Each row is a point. To make a cloud, some directions were put in groups of two or more. Within a group, all points are equally far from the middle, so they leave a hole (a ring in 2 directions, a hollow ball in 3). The other directions are filled evenly. Then the cloud was stretched, turned, moved and blurred a little. How many holes are there, and how many directions does each take, smallest first?
In the rows, zero is written as 128.

Cloud (22 x 3)
[[ 99 104 126]
 [167 107 125]
 [101 105 175]
 [154  95 114]
 [102 165 131]
 [127 170  85]
 [163 103 130]
 [105 175 166]
 [155  99 135]
 [173 116 122]
 [171 163 167]
 [163 116 169]
 [178 140 122]
 [139 179 122]
 [176 137 148]
 [162 168  89]
 [ 89 120 162]
 [ 94 111 172]
 [150 104 180]
 [126 183 157]
 [150  97 137]
 [ 94 111 112]]
Holes: 1 (2)

Cloud (32 x 4)
[[152 120 110 177]
 [171 126 116 194]
 [110 100 108 164]
 [133  94 139 112]
 [164  88 154 120]
 [144 102 160  96]
 [145 152 163 134]
 [129 139 127 191]
 [ 96 128 176 122]
 [137 153 157 147]
 [159 162 192 146]
 [137 132 131 176]
 [164 139 179 136]
 [156 168 181 127]
 [117 101 157 160]
 [160 157 149 167]
 [134  84 130 139]
 [174 130 151 181]
 [ 78 145 190 120]
 [149 131 143 105]
 [ 90 148 179 157]
 [110 138 102 112]
 [ 86 167 165 162]
 [176  77 158 118]
 [118 103 106 176]
 [168 100 151 113]
 [148 164 147 117]
 [163 175 151 130]
 [106 163 161 111]
 [111 127 189 153]
 [114  68 154 102]
 [146 124 155 170]]
Holes: 0

Cloud (83 x 8)
[[ 93 139 144 179 162 164 153 117]
 [132 100 180 170 121  76 178 139]
 [102 113 178 133 118  70 188  83]
 [161  92 139 116  93 120 113 135]
 [142  90 152 182 163 103 174  96]
 [131 128 150  92 186 145 127 121]
 [172 124 143 130 102 147 145  69]
 [ 64  86 148 138 115 111 134 144]
 [138  93 143 107  82 102 132  97]
 [145 111 128 110 149  59 114 113]
 [ 81  90 100 134 145 162 114  75]
 [ 92 154 150 167 142 168 144 115]
 [136 158 119 124 125 155 105 112]
 [ 79 104 123 143 113 137 178 153]
 [ 74 104 116 132 102 160 156  87]
 [ 98  95 188 129 144  97 106 146]
 [131 117 113 160 124 108 207 133]
 [ 87 153 145 124 155 101 152 147]
 [149 107 171 135  89 104 184 143]
 [116 154 114 140 155 148  86  84]
 [ 93  73 124 139  94  81 168 139]
 [102  73 166 133 135 121 111  88]
 [ 96 156  87 165 107  85 105 111]
 [143 150 206 141 118 128 168 132]
 [136  92 142 129 159  63 158  59]
 [156 112  90 170 101 120 124 131]
 [115 114 130 189  93 157 151 135]
 [139  68 160 136 109 123 128 158]
 [ 92 134  89 137 152  70 117 138]
 [152 104 190 164 153 129 181  97]
 [123  97 163 159 147  56 107  84]
 [ 82 140  97 117  96 133 165 126]
 [117 134  91 156 139  89 136 157]
 [ 60 125 133 150 107 100 167  73]
 [ 82  85 180 110  92 137 137 144]
 [ 85 143 163  96  90 121 129 127]
 [ 90 140 137 179 144 151 165 114]
 [152  89 160 135 118 113 116 115]
 [148  92 143 195 148 111 166 143]
 [113 113  89 159  84 118 166  80]
 [140  83 144 169 126 134 140 101]
 [117  80 133 189 139 140 116 148]
 [115 108 167 181  83 156 125 116]
 [122 108 174 122  99 111 151  81]
 [ 66  77 170 119 129 130 136 125]
 [103  91  93 109 148 152 149  85]
 [152 124 133 115 157 100 103 107]
 [115 117 170 104  83 112 158  66]
 [104 104 157 200 108  83 130 143]
 [122  94 171 127  78 130 133 112]
 [143 164 165 146 119  69 152 146]
 [131 121 173 102 160 118 137  49]
 [136 161 151 146 161 126 126 151]
 [147  95  97 109 137 111 118  74]
 [124 108 187 103 107 133 172  90]
 [ 88  68 129 126 101 106 120  80]
 [108 134 134 191 130 162 173 124]
 [137  91 143 160 137 110 164  65]
 [115 125 167  89 102  94 152  92]
 [ 96 138 113 130 131 160 107 128]
 [142  95 136  96 127 102 134  76]
 [115 140 151 122 180 108 117 156]
 [116 127 139  77  97  98  97  93]
 [122  94 141 203 117 124 134 142]
 [136 150 168 153 177  66 126 142]
 [172 138 138 162 126  89 197 134]
 [ 82 139 136 145  99 152  87  85]
 [150 153 128 129 122 148  93 141]
 [148 128 186 117 115 129 173 101]
 [103 150 187 111 133 150 140 107]
 [141 101  96 135 167 132 132  63]
 [154  93 174 162 146 153 155  86]
 [ 95 149 124 203 151 121 133  83]
 [131 101 167 118 156  72 201  89]
 [111  71  96 134 123 151 107  89]
 [145 146 117 109 127 145 171  92]
 [133  90 177 124 148 127 108  75]
 [117  83 107 157 140 151 122  94]
 [158 142 141 135 131  84 111 134]
 [140 112 127  95 158 113 175  48]
 [ 87 119 141 209 177  92  99 124]
 [107 149 115 204 164 110 168  98]
 [126 125 100  93 133  74 146 139]]
Holes: 1 (3)

Cloud (93 x 9)
[[107 129 120  93 102 177 153 160 148]
 [104 137  62 102 115 163 118  84 108]
 [ 64 142 124 147 127 101 138 103 178]
 [141 136  74 169  94 138 112  81 131]
 [114 115 107 161  65  86  96 120 166]
 [118  98 105 162 178 144 175 153 129]
 [ 67 134  85 120 115 127 125 159 126]
 [102 114 119 176 164 152 153 112 102]
 [141 140  94  58 124 143 128  91 146]
 [158 139 117 149  90 110  75 108 122]
 [110 106 107 102 153 115 152  91 211]
 [103  84 157 172 132 110 103 115 128]
 [115 105 146 110 176 168 179 140 144]
 [116  96 114 149  81  79  78 101 157]
 [100 124 117 123 102 119  92 121  92]
 [181 124  94 128 179 131 127 112 132]
 [100 127 110 130 108 120 130 163 101]
 [ 99 161  76 117 132 130  88 115 202]
 [118 159 125  74  94 104 102 145 181]
 [ 69  87 169 155 132 159 111 138 152]
 [115 163 150 101  81 124 109  74 147]
 [162 136 124 122 144 131  62  87 141]
 [114 122  90 133 195 143 156 148 117]
 [ 77 137 144 120  97 164 151 105 114]
 [104  87  56 123 172 120 129 133 178]
 [164 142 104  71 151 123 115 102 155]
 [109 111  85 119 118 132 151 102  90]
 [ 89 115 110  80 107 142 193 132 156]
 [109 166 106 110 113  95 116 131 114]
 [114 175 107 147 140  96 158  72 163]
 [173 120 106 149 106 112 100  70 118]
 [ 96  99 132 139 170 149 156  59 102]
 [ 64 172  80  84 121  95 117 121 140]
 [139 130 116 118 148 153  70  79 169]
 [ 92 100 177 136 144 157 116 104 125]
 [ 90 116 158 106  99 125 143  87 107]
 [ 54 168  71  84 181  97 135 123 156]
 [173 101 172 148 103 157  98  93 149]
 [134  62 100 143 133 132 135 137 130]
 [114 116 122 173 111 191 152 106 140]
 [118 118 147 126 115 110 178 150 100]
 [162 131  97  73 171 153 132  88 115]
 [ 64 131 114  53 110 126 118 137 135]
 [133 160 117 168 151 109 138  60 149]
 [108 107 160 177 156 161 139  94  97]
 [116 100 130  90 162 165 118 151 123]
 [130 146 119 114 124  80 126  68  95]
 [120  77 134 120 137 169 130  97 162]
 [105 134 136 108  65 115 112 135 203]
 [122 136 138 153 123 163  87 101 191]
 [130 115 124  65 132 144 185 109 146]
 [126 115 121 127 118  94  59 111 139]
 [147 165  90 126 145 180 139 152 141]
 [ 89 129  79 122 128 120 181 149 118]
 [ 95 159 101 152 158 147 112  98  90]
 [117 156 114 103 111 103  88  90  99]
 [ 81 160 104 121 100 115 129  68 200]
 [142 114 110 153 189 165 138 148  97]
 [101 128  78 140 109 181  89 135 170]
 [ 82 193 136  93 129 151 136  74 115]
 [108 107 108  96 160 103 139 136 104]
 [107 135 109 125  93  69 124  88 143]
 [133 107 135 137 144 176 115 127 185]
 [103 150  71 129 149 156 152 121 101]
 [157 132 118  90 152 158  97  60 144]
 [112 130  95  94  77 145  85 109 179]
 [118 160 165  70 114 114 132 105 132]
 [138 141  90  76 119 166 119  77 112]
 [ 68 100 110 126  79  73  94  68 144]
 [143 180 160 129 159 140 132 105 162]
 [121 101 138 167 121 170  97 105 193]
 [114 107  77 151 105 143 149 173 137]
 [167 141 101 116 164  94 106  88 139]
 [118 137  83 126 156 180  95  83 157]
 [155 118 131 132  92 140 175 142 158]
 [ 74  70 142 106 105 116 158 150 146]
 [106  95 146  83 146 154 162 100 123]
 [125 154 155 129 152 143  72 117 152]
 [144 116 142 141 123  78 118 139 130]
 [133 178 135  57 120 107 111  80 138]
 [ 81 126 100  95 109  88  99 120 121]
 [110 137 160  86 178 144 132 154 131]
 [101 170 141  61 103 109 117  82 143]
 [107 106 134 120 171 174 167  95 136]
 [101 157 129 122  73 132  56 125 147]
 [109 113  63 129 158 156  83  82 164]
 [ 77  94  81 156 112 138 167 149 201]
 [115 137 111 105  83 147 138  97 179]
 [122 125 170  86 172 161 153 127 109]
 [131 110 132 136 166 123 125 110  77]
 [ 74  87 120 143 140 183 133  88 157]
 [165  95 144 157 104 124 113  74 143]
 [112  84 124 143 135 199  78 134 167]]
Holes: 3 (2, 2, 2)

Cloud (100 x 9)
[[107  90 109 119 106  99 115 170 116]
 [ 94  64 122 132 116 111  99 138 138]
 [ 78 122  66 133 156 141 115 106 130]
 [118 143 131 133 143  84  80 126 163]
 [ 87 116 120 137  84 104 102 149  87]
 [104 100 140 130 158 136  62 143  85]
 [119  58 129 108 131 123 119 150 162]
 [ 71 117  90 132 107 134 121 117 102]
 [134  99 157 126  69 118 148 109 108]
 [132 115 171 175 116  97 143 130 132]
 [ 88  39 165  93 111 158 144 112  70]
 [119 141 190 116  81 132 161 144  97]
 [ 83 138 173 154 138 132  65 145 120]
 [102  80  87 149 108 110 126 136  93]
 [ 62 129 126 159 149 100 100 130 127]
 [135 136 188 174 149 133  71 103 112]
 [125 104 126 131 106 110 179 102 106]
 [125 180 143 134 124 131 132 133 125]
 [147 112 158 122 144 203 142 128 128]
 [137 177 142 135 165 149  86 109  97]
 [103 126 115 112 120 142 141 200 134]
 [ 80  85 110 155 140 114 156 148 144]
 [ 96 144 134 172 140 103 104  92  61]
 [160 145 131 152 187 136  61 116 106]
 [116  95 125 120 163 111 107 189 119]
 [125 131 161 105 129 170  75 117  91]
 [105 147  96 196 121 137 113 146 119]
 [143 115 177 133 122 167 112  99  80]
 [ 74  98 122 157 109 137 171  99 121]
 [ 75 106 117 159 121 170 110  71  95]
 [112  67  85 149 134 140  90 108  86]
 [ 99 145 109 170 119 120 129 124  83]
 [ 80 128 164 153 114 136 107 171 130]
 [124  60 108 197 160 162  63 124 117]
 [149 134 161 186 172 160  74 130 139]
 [ 89 131  95 173  92 121 105 106  80]
 [131 132 132  85 162 177  82 128 115]
 [148 126 152 106 167 166 131 115 103]
 [ 91  67 139 143 139 145  74  99  69]
 [173 111 152 133 159 149 112 167 118]
 [121  24 135 166 149 164 109 149 104]
 [102  41 172 160 121 155 108 143  78]
 [111  39 134 184 133 157 105 110 105]
 [138 136 112 201 132 116  90 128 162]
 [130 152 118 125 170 105  45 171 125]
 [102 120  92 156 127 137 145 172 107]
 [ 94  74 154 113 107 203 131 146 101]
 [105 167 177 161 111 110 104 118 146]
 [111 118 122 135 105 179  61 142 141]
 [164 147 150 160 133 169 100 158 102]
 [ 94 128 132 174 149 180 106 138  88]
 [115  67  97 164 194 147  81 101 123]
 [123 131 166 145 163 105 156 126 153]
 [ 55 114 123 125 105 130 169 129 113]
 [138 103 147 132 154 173 112 111 165]
 [158 122  97 130 153 147  77  97 120]
 [145 140 145 107 159 126 109 163 121]
 [140  85 161 138 141 162  77 128 150]
 [101 132 143 115 147  94 114 147 168]
 [131  87 141 187 105 113 101  81 117]
 [109 145 193 125 140 111  79 103  98]
 [143 130 140 136 139  97  89 175 139]
 [107 105 192 175 136 179 150  92 102]
 [108  52 133  82 153 144 113 122 109]
 [113  64 144 105 141 143  82 122 113]
 [111  67  96  83 161 139  94 129 116]
 [ 94 123 122 209  97 132 123 129 121]
 [105 165 109 180 142 137 103 127  85]
 [168  91 156 121 132 179 115 142 107]
 [111 122 110 100 126  90 101 153 129]
 [106 124 176 100  99 186 111  92 101]
 [150  73 154 136 100 165 145  99  92]
 [112 130 149 111 151 194  80 143 132]
 [140 190 136 150 163 161  89 144 131]
 [142 103 149 108 119 195 136 131 135]
 [129 138 118 121 118 105 116  86 117]
 [137  83 131 174 115 191 116 115  70]
 [158 158 145 161 144 118  55 153 113]
 [111 103 104 142 168 161  75 142  73]
 [111 127 185 127 143 180  91 127 135]
 [ 99 118 196 124 141 167  87 105 129]
 [103 160 116 192 128 148  94 135  79]
 [141  90 134 169 108 108 110  94 123]
 [ 82 100 152 122 131 175 158 158  84]
 [140 103 163 164 109  96 144 141 146]
 [ 98 163 129 115 115 127  93 165 109]
 [ 77 159 108 160 114 116 129  87  88]
 [147 128 141 134 172 144  67  80 100]
 [ 86  80 109 147  88 153 170 128 103]
 [160  95 110 101 128 149 120 141 138]
 [128 116 154 151  63 161 150 110 121]
 [149 105 157 112 157 146  92 164 116]
 [104  84 143 181 100 114 134 154  68]
 [ 81 103 138 133 116 119 164 139  67]
 [ 41 119 159 147 106 117 156 117 109]
 [ 85  71 155 167 153 145  83  93  80]
 [ 67 104 164 150 162 141  87 113  99]
 [129  97 147 109 115  92 154 108 136]
 [152 145 125 151 157  89  91 149 145]
 [151 120 176 196 149 150  93 141 130]]
Holes: 3 (2, 2, 2)

Cloud (101 x 9)
[[172 145  94 149 160 144  97 123 133]
 [143 156 114 170 108 109 119  71 112]
 [146 148 202 142 140  93 156 156 106]
 [157 128 186 178  99 159 127 117 131]
 [129 135 117 156 130 111  81 135 181]
 [ 89 125 181 181 138 159  94 139 140]
 [ 82 101 144 108 139 144 140 112 111]
 [131 141 176 143  90 155 166 171  92]
 [101 142 130 120 101 131  83  93 126]
 [108 137 163 121  83 105  94 165 128]
 [123 129 139 145 153  47 133 120 112]
 [143 129 173  92 138 138 128 168 164]
 [174 146 177  84 105 124 144 134 113]
 [183  95 144 161 161 153 146 157 158]
 [177  96 131 129 103 138  88 117 100]
 [124 123 168  98  87  92  72 110 119]
 [130 179 169 116 136  93 140 140 126]
 [140 137 131 152 135  68 144 151  86]
 [115 128 190 166 164  75 168 100 144]
 [123 154  92 181  94 125 121 101 116]
 [102  79 146 113 108 110 144 110 134]
 [132 119 173 161 167 176 190 103 110]
 [106 118 223 153 135 128 150 170 172]
 [111 148 138 130 108 108 195 150 140]
 [151 141 126 151 138 113 176 168 134]
 [ 77  96 157 103 137 123 147 157 141]
 [ 98 167 142 165 155 152 188  88 135]
 [144 116 196 108 118 166 172 109 108]
 [154 124 142 162 156  75  81 125 132]
 [129 162 177 112 153 127 174 161 123]
 [129 161  74 119 155 110 177 157 119]
 [177 150 179 186 156 152 145 137 105]
 [178  88 145 125 112  88 106 153 151]
 [162 143 105 159 125  96 119 103 177]
 [164 129 109 125  93 147 149 107 114]
 [113 143 117 161 152 116 156  75 165]
 [151 126 166 131 164 133  80 113 158]
 [115 138 138 124 107 121 108 193 125]
 [ 88 124 176 157  70 114  74 154 103]
 [113  83 158 135 107 101 115 103 104]
 [109 174 188 169 139  74 138 121 136]
 [158 120 107 146 128 143 120  84 161]
 [156 156 152 127  68 149 139 137 108]
 [124 161  95 182 140 110 150 138 155]
 [106 114 163 148 160  94  93 117 169]
 [111 179 134 162 145 180 110 148  83]
 [149 130 129  71 122  86  92 109 108]
 [156 147 132 186 119 171 154 138  88]
 [114 128 183 156  88 110 170 175 134]
 [ 89 133 177 107 145 121 142 164 112]
 [151  81 141  91  98 129 104 132 135]
 [100 132 178 159 131  80 175 122 170]
 [143 134 197 127 119  89 144 118 182]
 [122 105 216 120 104 146 172 177 144]
 [157 156 181 110 138 131 124  37 146]
 [160 183 170 165 137 132  94 116 117]
 [201 157 104 129 126  95 134 125 156]
 [121 133 160 132  84 140  83 152 101]
 [118 172 177 199 131 154 131 146 126]
 [105 179  75 173 136  81  97 124 150]
 [173 119 136 120 186 111 170 133 127]
 [129  97 162 170 172 132 184 168 147]
 [142 155 181 166  85  88 128 174 141]
 [ 93 173  74 150 127 107 134  70  89]
 [124 108 109  81 110 101 150 100 149]
 [151 115 203 137  86 111 127  85 105]
 [125 104 149 147  95  66  88 156 112]
 [103 131 119 168 187 141 185 133 151]
 [108 112 139 163 140 114 184 172 155]
 [ 84  63 168 141 119 154 144 157 118]
 [ 81 150 166  80 121 101 126  89 113]
 [135 155 181 179 109  90 134 156 151]
 [136 108 141 156 167 141 135  87 115]
 [196 160  94 145 145 119 120  86 140]
 [147 165  88 189 111 115 121 122 163]
 [192 167 172 153 124 140  69 124 134]
 [180 137 119 109 177 126 179 112 160]
 [174 134 161 101 153 123 182 117 173]
 [152 175 145 122  97  76 145 131 132]
 [106 154 142 198 148 110  73 147 120]
 [141 117 139 156 134  90 148 175  94]
 [ 91 172 147 125  98 137 174 104 106]
 [138 126 204 156 107 181 122 139 111]
 [ 75 126 172 130 114 150 107  93 143]
 [148  90 164 109 135 110 162 107  88]
 [163 111 171 114 186 161 106 134 163]
 [155  74 162 157 144 175  96 132 138]
 [154 135 156 160 136 119  45 105 124]
 [188 114 144 130 163  89 106 162  94]
 [ 58 129 161  94 100 107 126 117 149]
 [169 163 170 163 118 164  82 138 131]
 [121  78 142 136 107 141 146 178 120]
 [103 129 130 108 134 104 187  85  95]
 [158 171 156  95 136 122 131 166 112]
 [120 134 124 133 151 147  97  90 125]
 [116 104 175 136 148 126 105 160 184]
 [ 97 146 121 170 117 188 102 160 130]
 [183 111 139 155 137 108  75 172 144]
 [144 150  96 106 160  77 153 117 124]
 [126 132 127 186 142 111  90  98 105]
 [124  92 140  86 108 132 118 142 145]]
Holes: 2 (2, 2)
